Every row gives one point. Before rounding, the points of a table are all equally far from one centre. They may lie mostly on one side of it. Write the centre, to within rounding.

Points (7 x 2)
[[-51  -2]
 [-45 -26]
 [-49  17]
 [-48 -19]
 [-39 -35]
 [-46 -22]
 [-45 -25]]
Centre: [9 1]

Points (15 x 8)
[[ -6 -13 -10  15  45  -1 -42  36]
 [ 35   5   9  -1  34  -7  15  17]
 [ 12  -3 -20  10  37  29 -24  42]
 [ 23  29   7  -5   0   9 -12  15]
 [ 15  14  10   0  31  -5 -32  35]
 [  3 -12 -10  22  25  36 -40  30]
 [  2  -8  -6 -18  51 -16 -15  33]
 [-16 -12 -10  -3  21   3 -25  60]
 [ -8 -15   3 -31  47  -5 -14  26]
 [ -6 -14 -19 -12  38  34 -23  38]
 [  3 -10  10  11  39   0 -29  51]
 [ -3 -43  -2  30  27  -3 -35  31]
 [  3 -22   5  38  57   6 -17  11]
 [  2 -15   2   6  34   6 -47  36]
 [ 42 -14  -2  22  19  23  -4  24]]
Centre: [ -7 -10  -4   9  15   5  -3  11]

Points (21 x 14)
[[ 27  -3   3   9  -2  -9  25  20  -2  16  19 -47  -7 -18]
 [ 12  -6  13  -7  -2   5  20   4  -1   2  31 -38  21 -10]
 [ 26  13  -8   2   2   4  25  23 -20   4  16 -40  -3  -9]
 [ 25   8   1  -8   4   6   9  11  -2  -2  21 -33  18 -15]
 [ 38 -37  14   7   7   3  15  20  -5  10  36 -26 -29  -4]
 [ 14  -7  -2  11  -4  16  22  -2   1  -3  -1 -49 -17 -12]
 [ 49 -15   9 -16  14  -7   0  19   8  24  20 -37 -14   2]
 [ 19  -5  -9 -19   2  13  34  12  -9   8  22 -31  20  20]
 [ 34 -12  -1  13  -1  16  33  -3 -10   8  27 -44  -9  10]
 [ 29   4  -2 -11  -5 -18  21  24   7  14  19 -31   3   7]
 [ 34  -8  16   0  -8   7  13   1  14  14  20 -44  -8 -16]
 [ 11   9 -10   0   3  14  13   5   2   0  22 -41 -16  11]
 [ 14 -21   5 -16 -12 -12  21  14 -11  15  24 -60   6  -6]
 [ 19   5  -1   5  -8   4  19  20   6   7  28 -39   0 -15]
 [ 11  -5  25  -2 -13   3   6 -13 -20  11  19 -47  -9 -17]
 [ 48 -15  -4   1   9   0  19  13  -4  -4  29 -38  -2  -4]
 [ 29  -2 -13  -4 -13  11  35  24  -3  17  28 -27  -5 -13]
 [ 17 -25  13   1  -4 -10  37  29   4  30  11 -44   0   3]
 [ 16  10 -12  -2   2   5  26  13  -8  -6  16 -21   4 -15]
 [ 24 -14   3 -19 -10   4  18 -10   8  -8  21 -37 -14  -6]
 [  9 -27 -10 -11 -14  -1   3  12  19  -6  11 -47  -9  -4]]
Centre: [ 18 -24   1  -4  -3   8   4  12 -16  17   5 -22  -4   3]
